Each wall is flat, endless, passes through zero and stands at right angles to its row. A trip goes straight from one point to another. List the walls that it crosses, first one first.

Walls:
(1): [-1.1 -3.2]
(2): [ 6.7 -1.0]
(3): [-4.1  7.5]
(4): [-3.3  0.9]
Trips:
[ 4.3 -5.5] to [-0.1  5.1] -> 1, 3, 4, 2
[-2.1 -1.4] to [ 2.3 -2.3] -> 4, 2
[3.9 1.4] to [ 0.3 -0.5] -> 1
[1.2 1.3] to [9.6 0.9] -> 3

Walls:
(1): [2.4 2.3 6.9 0.0 5.9 0.9]
(2): [ 1.4  2.2  6.7  1.9 -2.9  2.0]
(3): [ 1.2  0.8  1.2 -6.7 -2.8 -4.6]
(4): [-1.9  2.4 -9.6 -7.4  0.1 -4.8]
Trips:
[-0.5  2.9  3.1  0.1 -3.8  2.8] to [-2.3  5.1  3.2  4.3 -0.4  2.5] -> 3
[ 0.1 -5.7 -1.8 -3.7 -5.8  0.0] to [ 1.1 -2.7  1.6  3.2  5.5 -1.5] -> 4, 3, 1
[-0.7 -1.6 -1.9 -1.1  0.8 -5.2] to [-2.3  2.4  1.1  3.5  2.9  5.7] -> 3, 1, 4, 2
[ 5.2 -3.0  2.2  0.6  5.3  0.7] to [-1.3 -1.6 -0.6 -7.5 -0.2  2.9] -> 2, 3, 4, 1

Walls:
(1): [ 4.6 -5.6  1.8  3.1  1.1 -2.1 -2.5 -1.4 -1.2  5.5  3.3]
(2): [-0.5 -1.8 -8.0  0.4  8.2 -0.1  2.1 -4.4 -4.2  3.1 11.0]
(3): [-7.9 -1.1 -1.1 -1.7  0.4 -0.7 -5.5 -8.4  6.2 -8.3  3.3]
(4): [ 3.8  4.3 -1.2 -3.0 -1.6 -3.2 -3.5 -3.0  2.0  0.1 -5.0]
(5): [ 6.3 -0.5 -2.3 -5.7  1.1 -0.6 -6.1 -1.9 -5.9 -6.2  1.1]
(6): [-4.5 -0.3 -2.0  4.1  4.4  1.8 -4.8 -1.1  5.0 -5.1 -2.6]
(7): [ 1.9  1.2 -4.6  5.8 -2.7 -9.4  4.1 -1.0 -7.1 -1.9  4.3]
(8): [-2.6 -1.2  2.8 -2.8  4.6 -2.6 -3.0 -4.8 -1.4 -3.9  2.3]
Trips:
[-3.0 -2.9 -5.5 -0.7  0.4  0.0 -2.8  4.6  0.5 -1.0  0.2] to [ 1.6  9.0  3.5  1.7 -1.2  2.7  1.9 -0.7 -2.5 -1.2 -1.9] -> 2, 3, 4, 7, 6, 5
[ 0.8 -1.0  1.5  1.9  0.9 -2.9 -4.2  7.1  4.9 -0.2 -3.0] to [-4.0 -1.8  1.1  4.7  1.6  2.2 -2.7  1.4 -0.2  0.7  2.7] -> 4, 3, 8, 2
[ 1.9 -1.1  8.3  0.1  1.2 -4.0 -2.6  1.2  9.7  1.3 -6.2] to [-2.4  1.0  2.2  1.3  3.5 -1.2 -2.2 -0.7  1.5  0.1  2.5] -> 4, 2
[-1.1 -4.3  2.7 -4.6 -0.6  2.4  1.4  5.7 -1.9  3.6 -1.3] to [-1.1  1.6 -0.7  0.9 -3.3 -3.1  2.5  3.1 -3.2 -1.2 -3.6] -> 1, 7, 4

Walls:
(1): [-1.8  3.1 -6.4  3.2 -0.3  0.0 -1.2 -0.2  3.6 -1.3 -3.3  1.7 -2.5  0.0
  2.3  3.4 -9.9  1.8]
(2): [-2.3 -6.0  1.6  5.3 -2.4 -2.8 -7.8  2.5  3.4  1.5 -2.3 -0.5  5.7  3.0
  1.0  5.8  0.6  3.7]
(3): [ 1.2  3.7 -2.7  2.5  4.7 -3.0 -1.9 -2.9 -4.7 -1.7 -2.3 -4.2  2.0  1.9
 -8.6 -5.1 -3.2  0.8]
(4): [ 4.3 -1.8  4.4  1.4 -3.4  0.5  0.0  1.0 -4.2 -3.4  3.8  0.2  2.9  2.7
  0.3 -2.1  0.9  5.8]
(5): [ -4.6   3.1  -4.6  -5.0   7.4   4.7   3.8  -3.2   8.2   1.2   0.2   2.0
   0.3   1.5 -12.2  -8.6  -1.3   7.2]
Trips:
[-0.3 -3.8 -4.4  5.9  3.6  0.9  1.1 -4.1 -3.6 -2.5  4.8  0.8  3.2 -0.7
 -2.6 -3.7  2.0 -1.3] to [ 2.5  0.2  3.9  0.1  0.3  1.1  3.3  2.5  4.2  2.2  8.8  0.3 -1.7  0.4
 -0.1  6.6  1.1  1.1] -> 3, 5, 2
[ 3.5 10.3 -4.5 -2.3 -2.0 -9.7  5.5  2.9 -1.9 -3.6  0.3 -2.5 -1.2  0.2
  0.3 -4.4 -3.4  2.2] to [-1.2 -0.5  0.9 -3.3  2.1 -1.5  6.9  1.6  2.3 -3.0 -2.4 -1.4  2.4  5.7
  0.5  1.1  2.2  0.9] -> 1, 3
[-9.0  2.1  0.4 -3.2  3.4  0.4  1.9  5.4  0.5 -0.9  0.3 -0.3  3.2  1.6
  0.8  3.3  1.2 -1.3] to [ 0.7 -0.7  4.1 -0.9 -3.2 -1.8  0.9  0.6 -1.4  2.0  6.1  1.3 -5.1 -0.2
  2.3  2.8  4.6 -6.1] -> 5, 2, 4
[-2.1 -5.1  3.8  2.0  1.5 -3.0 -4.9  3.1  1.3  2.8 -3.4  1.9  4.5 -0.2
  5.5  1.3  4.3  0.2] to [-0.4  2.3 -0.1  1.0  4.8 -2.6 -1.3 -0.8  1.0 -8.9  6.6  3.8  3.1  2.8
 -2.3 -3.8 -0.6  1.0] -> 3, 5, 2
